Each row is a point. The ring and each string are closed loops that go straight from each point to the next, and from the last back to the first. Before rounding, they use only three directions, however many columns there are. Count how often each string passes through the ring. Passing back the other way cancels.
In the rows, zero is written as 128.

Ring (10 x 4):
[[208  93 128 148]
 [212 119 120 148]
 [196 156 115 135]
 [162 174 115 118]
 [126 166 117 105]
 [102 143 123  99]
 [ 97 105 135  99]
 [110  84 142 102]
 [141  65 148 113]
 [183  67 141 134]]
String (16 x 4):
[[206 201 116 119]
 [197 183 134 102]
 [174 141 135 110]
 [159 126 117 132]
 [183 145 100 153]
 [208 144  92 171]
 [168 116 106 153]
 [177 120 131 123]
 [212 122 143 120]
 [249 112 134 147]
 [247 109 117 169]
 [209 113 101 174]
 [182 120 107 155]
 [172 126 114 141]
 [179 142 100 153]
 [200 180 102 142]]
Times through: 0

Ring (6 x 8):
[[196 103  93 157 105 138 170 162]
 [127 163 124 145  86 120 182 136]
 [ 72 177 132 109 112 118 169 106]
 [ 62 139 121  77 164 130 141  89]
 [136  57 123  98 196 150 123 107]
 [200  46 103 136 162 153 140 145]]
String (21 x 8):
[[232 104  61 172  85 140 181 189]
 [192  87 154 177 109 135 168 147]
 [164  92 140 148 130 137 157 133]
 [155 100  95 122 141 140 152 136]
 [191  77  64 125 146 149 149 155]
 [248  34  42 140 154 161 144 178]
 [227  37 112 160 148 153 147 158]
 [182  68 145 155 140 142 152 136]
 [171  87 102 132 141 142 152 141]
 [197  83  57 129 137 148 154 161]
 [249  70  57 166 110 149 168 188]
 [221  93  95 174  96 139 175 174]
 [187 110 143 178  91 130 178 153]
 [143 114 126 134 127 133 160 129]
 [150 122  78 119 126 137 160 142]
 [171 155  59 143  79 128 185 168]
 [161 162 126 173  60 118 195 155]
 [147 140 151 164  88 122 180 137]
 [146 124 118 138 115 131 166 135]
 [157 123  83 129 117 135 165 147]
 [207 126  38 149  87 137 181 183]]
Times through: 4

Ring:
[[142 182 111 160 132 149  95 114  74 150  73]
 [ 82 201  75 131 105 142 115  87  92 113  87]
 [ 64 190  79 106  92 128 125  91 114  95 118]
 [ 71 155 119  73  82 105 129 117 139  87 168]
 [ 97 126 155  65  87  93 125 142 150  95 195]
 [146  97 184  88 111  92 116 176 155 119 209]
 [196  95 182 143 146 110 105 193 142 154 183]
 [204 113 168 167 156 125  97 183 121 167 149]
 [180 153 139 172 149 142  91 146  86 166  97]]
String:
[[160  87 222  67 105  86 103 179 138 127 205]
 [137 132 169  97 109 110 103 144 114 128 152]
 [145 127 143 129 125 114 116 159 139 129 168]
 [154  91 167 112 124  94 125 189 175 121 223]
 [124  79 208  40  87  70 124 180 175  97 249]
 [ 97 115 199  24  70  81 112 140 134  93 198]
 [101 140 163  63  85 101 111 128 119 105 161]
 [101 151 120 105 103 114 122 129 133 107 156]
 [118 151 118 125 115 121 118 134 128 119 146]
 [ 98 154 147  76  89 111 109 117 109 108 141]
 [113 151 130 108 106 117 114 129 121 116 145]
 [ 77 157  78 118 104 115 143 127 163  89 176]
 [114 145 108 128 117 117 128 142 148 112 166]
 [121 135 134 111 112 111 121 146 141 115 170]
 [131  99 154 100 113  92 132 178 181 107 227]
 [157  76 193  90 117  83 123 198 179 118 241]]
Times through: 2
String, 32 rows:
[[175  71 217  86 119  83 111 201 163 130 231]
 [148  92 220  57  98  84 104 172 137 121 204]
 [133 125 172  89 105 104 107 149 124 122 166]
 [132 136 138 120 118 115 115 148 132 124 160]
 [122 110 143 102 111  96 133 169 175 105 216]
 [106 105 163  65  92  84 132 162 173  92 227]
 [ 90 103 194  19  68  72 124 151 159  82 227]
 [105 124 182  48  81  91 111 138 128 102 181]
 [113 131 165  74  93 101 112 139 127 109 170]
 [115 132 133 106 109 107 125 148 149 109 181]
 [108 119 136  94 103  97 134 157 170  98 209]
 [103 102 174  52  86  80 130 162 171  90 230]
 [111  94 213  23  75  72 116 160 152  94 225]
 [125 107 207  45  86  86 106 154 130 110 193]
 [133 127 172  88 104 105 106 147 121 122 163]
 [141 120 170  98 112 105 110 157 132 125 173]
 [140 124 189  80 102 103  99 147 112 127 159]
 [153 120 155 125 126 112 112 164 137 133 171]
 [171 109 151 147 141 113 116 181 152 140 183]
 [211  80 173 167 162 109 114 216 168 157 208]
 [246  60 198 180 177 107 107 238 169 175 216]
 [196  94 221 107 130 104  88 184 114 157 169]
 [161 122 189 102 117 110  94 155 106 142 149]
 [167 124 155 141 136 119 106 165 126 145 154]
 [185 117 142 172 154 124 111 181 141 153 163]
 [221  95 158 193 174 123 108 208 151 170 178]
 [227  84 199 160 161 113  96 209 137 172 181]
 [203  91 214 122 138 106  91 191 122 160 174]
 [165 118 177 118 125 111 101 164 121 142 160]
 [158 126 139 145 136 119 114 165 138 138 163]
 [191  92 153 166 156 111 121 204 172 147 206]
 [191  74 187 132 143  96 117 211 174 141 226]]
Times through: 5

Ring, 7 rows:
[[211 144  92  35 136 151 160 167 157  95  91  81 139 140]
 [183 171  68  47 126 158 155 166 137 116  81  80 115 133]
 [108 183  82  94 119 152 154 135 134 143 120 106  89 121]
 [ 49 166 117 154 116 148 158  98 135 157 161 144  89 122]
 [ 68 118 153 182 118 153 164  86 138 137 165 166 131 145]
 [122 105 155 140 129 149 167 105 156 113 153 147 151 149]
 [173 119 133  79 137 144 165 136 168  98 131 112 149 142]]
String:
[[131 207  67  42 128 139 152 155 153 138 120  77  72 104]
 [237 175  38  12 125 171 153 195 124 103  35  55 126 144]
 [247 139  60  41 124 181 158 185 118  91  31  75 157 164]
 [175 136  97  87 124 164 160 147 134 110  90 106 141 150]
 [145 146 108  92 127 152 160 135 146 119 119 112 125 137]
 [217 142  73  55 125 172 158 171 127  99  57  85 147 155]
 [249 163  37  22 122 181 154 197 113  98  19  60 140 156]
 [177 186  49  48 120 166 152 171 122 125  66  75 104 133]
 [142 174  64  94 113 171 154 149 111 135  79 101 108 140]
 [124 152  99 114 119 161 158 130 129 131 112 120 118 139]
 [ 84 170 111 113 124 141 157 116 150 144 153 123  91 117]
 [ 49 192 110 116 123 131 155 107 155 159 176 124  65 101]
 [ 32 217  95 105 122 126 152 111 156 171 180 115  41  87]
 [ 91 192  93  85 126 136 154 129 154 146 148 105  75 106]]
Times through: 1
String, 21 rows:
[[115 132 134 122 127 146 163 114 153 123 148 133 128 137]
 [131 104 138 151 121 165 165 111 133 115 124 148 157 161]
 [107  88 154 190 116 170 167  93 124 120 133 170 166 169]
 [ 51  98 169 218 114 160 167  70 130 139 170 187 144 155]
 [ 71  99 147 219 107 176 165  82 107 138 135 182 152 168]
 [ 90 129 127 165 115 163 162 103 124 136 134 151 130 149]
 [111 141 118 129 121 155 160 117 137 130 132 132 123 139]
 [110 131 111 156 112 172 160 115 112 133 110 143 134 155]
 [ 57 148 113 183 106 168 158  97 109 155 134 156 109 143]
 [  8 175 125 175 113 142 157  82 136 172 184 156  72 112]
 [ 16 176 131 159 119 133 158  85 151 166 194 150  71 106]
 [ 54 166 131 133 125 133 159  99 159 150 182 137  86 111]
 [ 99 142 122 135 121 153 161 112 139 134 141 136 118 136]
 [ 87 145 130 134 124 145 161 107 149 136 157 138 112 129]
 [ 52 143 150 155 125 135 162  88 159 145 189 153 104 122]
 [109 138 127 124 125 148 162 114 148 128 145 132 123 135]
 [130  96 140 164 118 171 166 108 125 115 118 154 165 168]
 [125  73 166 183 121 167 170  95 134 109 136 170 180 173]
 [121  72 178 175 127 156 171  91 150 106 155 169 177 166]
 [ 81 122 172 135 136 125 166  90 183 125 201 149 123 123]
 [ 90 133 154 125 133 130 164 101 174 127 183 140 118 124]]
Times through: 2

Ring, 8 rows:
[[106 119 153 124 180 134 136 121 117 104 146  60 133 172]
 [106 124 120 132 151 156 155 140  92 125 129  75 113 164]
 [125 136  94 111 110 164 155 151  87 162 111 113  95 128]
 [152 145 108  69  97 139 128 138 117 183 112 142  98  90]
 [163 146 136  50 100 119 100 120 148 181 115 147 114  82]
 [160 142 164  57 109 110  82 107 166 163 116 135 134 101]
 [139 129 190  85 144 107  81  97 170 124 129  96 154 143]
 [124 122 190 100 172 109  95  98 160 105 143  73 155 161]]
String:
[[137 135 135  84 132 130 122 125 127 151 128 111 117 119]
 [139 138 107  76 131 136 143 137 108 166 132 119  97 100]
 [133 133 130  88 140 132 130 127 120 148 132 105 114 122]
 [127 132 130 104 130 142 131 131 116 144 122 101 117 137]
 [121 128 127  99 164 134 145 130 108 134 145  86 112 135]
 [ 99 118 124 125 196 141 167 134  90 108 160  54 113 164]
 [ 89 113 138 144 198 146 161 131  93  93 155  40 125 189]
 [101 120 142 146 151 155 139 131 105 109 124  64 131 187]
 [119 128 143 121 132 146 125 127 120 129 117  89 129 160]
 [127 127 156  93 164 120 119 114 135 125 143  86 131 140]
 [125 126 158  97 164 121 119 114 135 123 142  83 133 145]
 [116 118 177  96 209 103 120 102 143  97 169  57 144 157]
 [105 111 190  99 249  92 125  94 145  74 192  32 151 170]
 [ 93 109 174 131 226 120 138 109 123  74 171  28 146 193]
 [ 95 114 154 136 198 136 145 121 110  90 155  43 135 187]
 [ 98 115 144 123 210 129 155 123 105  96 167  45 126 171]
 [ 94 119 117 146 168 161 168 143  81 112 138  58 113 179]
 [102 126 102 152 120 180 163 154  75 134 107  83 106 174]
 [102 130  77 159  98 198 178 170  55 150  94  95  91 168]
 [121 134 106 127  98 170 145 149  92 155  99 109 106 147]
 [132 135 121 100 116 147 132 135 113 154 115 112 111 129]
 [146 139 121  64 135 124 130 128 123 165 136 122 104  94]
 [152 142 116  60 120 127 127 131 123 176 128 134 100  86]
 [141 137 132  84 119 134 120 127 127 158 120 118 115 116]
 [140 138 130  89 110 139 119 129 125 159 113 121 116 120]
 [151 140 132  62 123 121 115 123 135 167 127 129 112  96]
 [175 151 119  17 115 105 112 122 144 198 135 160  97  45]
 [172 152 105  33  90 124 118 133 130 205 116 166  91  52]
 [150 147  99  84  69 157 128 146 109 190  91 149  96  99]
 [132 138 116 113  87 161 128 142 109 162  94 122 111 136]]
Times through: 3

Ring, 7 rows:
[[158 142 191 129 161 191 125 118 135 137 104 162 138  72]
 [153 188 159  93 141 143 138  66 134  96 131 197 178 127]
 [123 166 103  98 114  90 154  64 140  90 150 177 188 187]
 [100 127  50 136  89  55 159 105 138  99 146 140 154 213]
 [ 98 102  45 164  88  61 153 140 134 116 132 118 121 197]
 [114  70 113 179 125 135 139 171 140 157 107 100 104 124]
 [136  89 165 160 151 178 131 155 141 161 101 120 117  85]]
String:
[[178 224 187  85 154 166 125  58 123  84 119 225 170  94]
 [157 198 184  67 154 157 142  37 142  95 142 210 212 127]
 [162 235 134  83 126 113 135  46 120  60 135 228 175 145]
 [143 180 107 125 115 104 136  98 122  88 123 182 137 146]
 [125 144 113 118 120 109 149  91 140 108 137 160 166 164]
 [106 125 102 105 116  94 163  75 153 113 156 148 198 197]
 [122 141  96 130 112  97 147 104 135 106 133 154 150 168]
 [123 171  50 140  86  54 144 108 118  76 131 169 125 190]
 [119 165  33 153  78  43 143 121 115  76 128 161 111 196]
 [119 137  73 150 100  82 144 126 127 104 125 146 123 170]
 [ 97  81  86 148 110  96 157 128 150 138 137 110 151 182]
 [ 76  38  58 174  98  80 163 158 154 155 136  75 134 198]
 [ 94  62  44 202  90  76 146 189 133 143 112  84  80 171]
 [103  58  73 201 105 105 140 193 134 154 104  84  79 143]
 [ 95  14 119 192 132 148 147 191 156 192 110  60 109 126]
 [111  57 142 160 141 156 146 152 154 171 117  96 137 122]
 [120  73 152 152 145 163 143 144 151 164 116 109 140 114]
 [122  71 170 144 155 177 143 136 156 170 118 111 152 106]
 [134 116 149 140 141 153 137 125 140 138 116 140 139 114]
 [145  94 220 127 179 219 134 122 155 171 110 134 161  66]
 [179 152 249 114 190 240 117 107 138 147  96 177 150  28]
 [180 206 173 123 148 168 114 104 113  95  97 205 119  70]
 [179 220 157 118 139 150 116  95 109  82 102 214 122  87]]
Times through: 1
String, 26 rows:
[[165 207 193  70 157 166 136  41 137  93 135 217 202 113]
 [165 229 139  91 129 122 131  58 118  67 127 223 163 132]
 [140 168 117 122 121 114 138  96 128  97 126 175 146 144]
 [122 126 128 118 129 124 150  95 146 123 137 149 172 155]
 [115 139 127  88 128 111 162  57 155 111 158 163 214 186]
 [126 146 115 116 121 110 148  89 140 108 137 161 168 163]
 [139 177 101 125 112  98 138  96 123  87 126 179 141 154]
 [124 139 121 114 125 115 150  89 143 113 139 157 173 162]
 [115 124 140  93 135 126 161  66 159 124 155 153 213 174]
 [134 179 158  57 141 128 159  22 154  94 163 198 241 174]
 [130 142 157  94 143 142 151  69 151 120 144 166 200 148]
 [129 128 156 107 144 148 148  86 151 129 137 154 185 139]
 [155 161 212  80 170 191 140  60 150 125 132 186 204 100]
 [182 204 203 103 164 190 118  84 123 103 105 210 148  65]
 [174 194 166 129 145 164 116 111 115 100  98 195 116  76]
 [151 157 146 137 137 148 128 119 126 115 108 167 125 103]
 [132 110 162 131 148 163 141 117 147 145 121 138 155 113]
 [138 126 148 138 140 152 136 123 137 132 115 147 138 112]
 [135 117 153 138 143 156 137 124 141 139 116 141 142 112]
 [136  72 215 134 178 218 138 131 160 183 112 117 161  72]
 [156  88 245 136 193 248 125 137 153 184  96 130 146  32]
 [173 152 206 139 169 209 114 132 126 137  88 169 114  41]
 [164 179 145 141 135 148 120 123 115 103  99 182 108  90]
 [142 135 162 124 146 159 137 108 140 130 119 157 153 110]
 [150 145 195 104 163 184 136  87 145 132 123 169 177  97]
 [158 170 205  84 167 186 137  63 145 119 129 190 195  99]]
Times through: 3
